Each row is a point. The last column is the point's height on a tilted bowl or saddle (a function of degree 2), plus a little noise. Along how many of its main directions does it bend up, bend down or stay straight?
In the rows, zero is written as 128.

Points, 16 rows:
[[108 138 163 139]
 [150 202  86 192]
 [ 97 157 132 132]
 [136  70 125 143]
 [129 159 165 147]
 [115 145 174 153]
 [135 136 191 169]
 [ 87  95 149 141]
 [ 91 113 174 159]
 [158 154  53 197]
 [130 158 192 186]
 [ 99 107  66 159]
 [149 179 105 150]
 [163 118  89 148]
 [164 186 142 169]
 [112 146 127 118]]
Directions: 3 up, 0 down, 0 straight

Points, 25 rows:
[[124 209 113 174 171]
 [154 107 144 136 142]
 [161 174 143 130 154]
 [148  43 142 124 179]
 [162 118 154  85 158]
 [102  52 124  95 179]
 [ 60 146 155 157 167]
 [141 120 124  86 141]
 [129 131 103  39 181]
 [ 98 125 121  89 143]
 [ 90  79  94 157 168]
 [ 92 103  97 157 152]
 [ 83 130 136  54 179]
 [ 91 122 167  95 158]
 [167 169 137 129 154]
 [ 59 128 121 178 174]
 [205  94 137 121 183]
 [106 109  96 100 142]
 [108 170 141 201 169]
 [148  70 147 132 158]
 [142 106  59 142 159]
 [168 137 131 123 144]
 [109 103  99 153 143]
 [174 132 104 178 166]
 [111 163 154  88 152]]
Directions: 4 up, 0 down, 0 straight

Points (43 x 7):
[[155 108 184 230 127 140 199]
 [178  84 146  80 113 142 150]
 [131 118 130 145  76  70 153]
 [155  67 123  96 122 168 149]
 [102 149 140 107 193 155 136]
 [136 144 126 139 173 123 127]
 [160 137 182 127 100 150 153]
 [148 151  85 131 201 104 155]
 [127 122 138 106 121 113 128]
 [118 174 102 194 168  96 155]
 [ 98 112 145 120 115 105 135]
 [118 142 141 138 126 121 126]
 [139 134 156  37 105 201 198]
 [ 64 124 157 163 139 124 152]
 [149  83 119 131 165  90 133]
 [128 157 140 115  78  98 138]
 [ 98  64 169 103 121  95 146]
 [136 123 118 155  23  50 196]
 [142 121 130 117 125 123 126]
 [104 167 150  72  89 121 147]
 [148 137 143 132 131 142 128]
 [126 129  82 156 135 164 149]
 [156 123  97 199 125 140 165]
 [137 107 186 109 106 164 156]
 [156 107 107 115 118 244 210]
 [127 173 171  62  73 147 168]
 [140  84  72 123  47  71 186]
 [136 143 124  79  87 112 143]
 [137 111 117 164  76 148 162]
 [ 89 148 126 107 198 132 143]
 [127 158  97 127 148 173 137]
 [ 98 183 122 143  78 117 136]
 [156 116 183 153 127 152 149]
 [ 93 150 135 134 139 153 130]
 [117 139  97 186  39 118 188]
 [118 131  70  46 161  54 205]
 [117  82 127 194 123 121 158]
 [108 166 160 146  99 113 136]
 [118  99 192 157 139 116 145]
 [107  87 137  81 152 156 141]
 [172 138  78 132  33 104 185]
 [107 109 138 119  60  31 184]
 [116 158 197 124 139 109 143]]
Directions: 5 up, 0 down, 1 straight
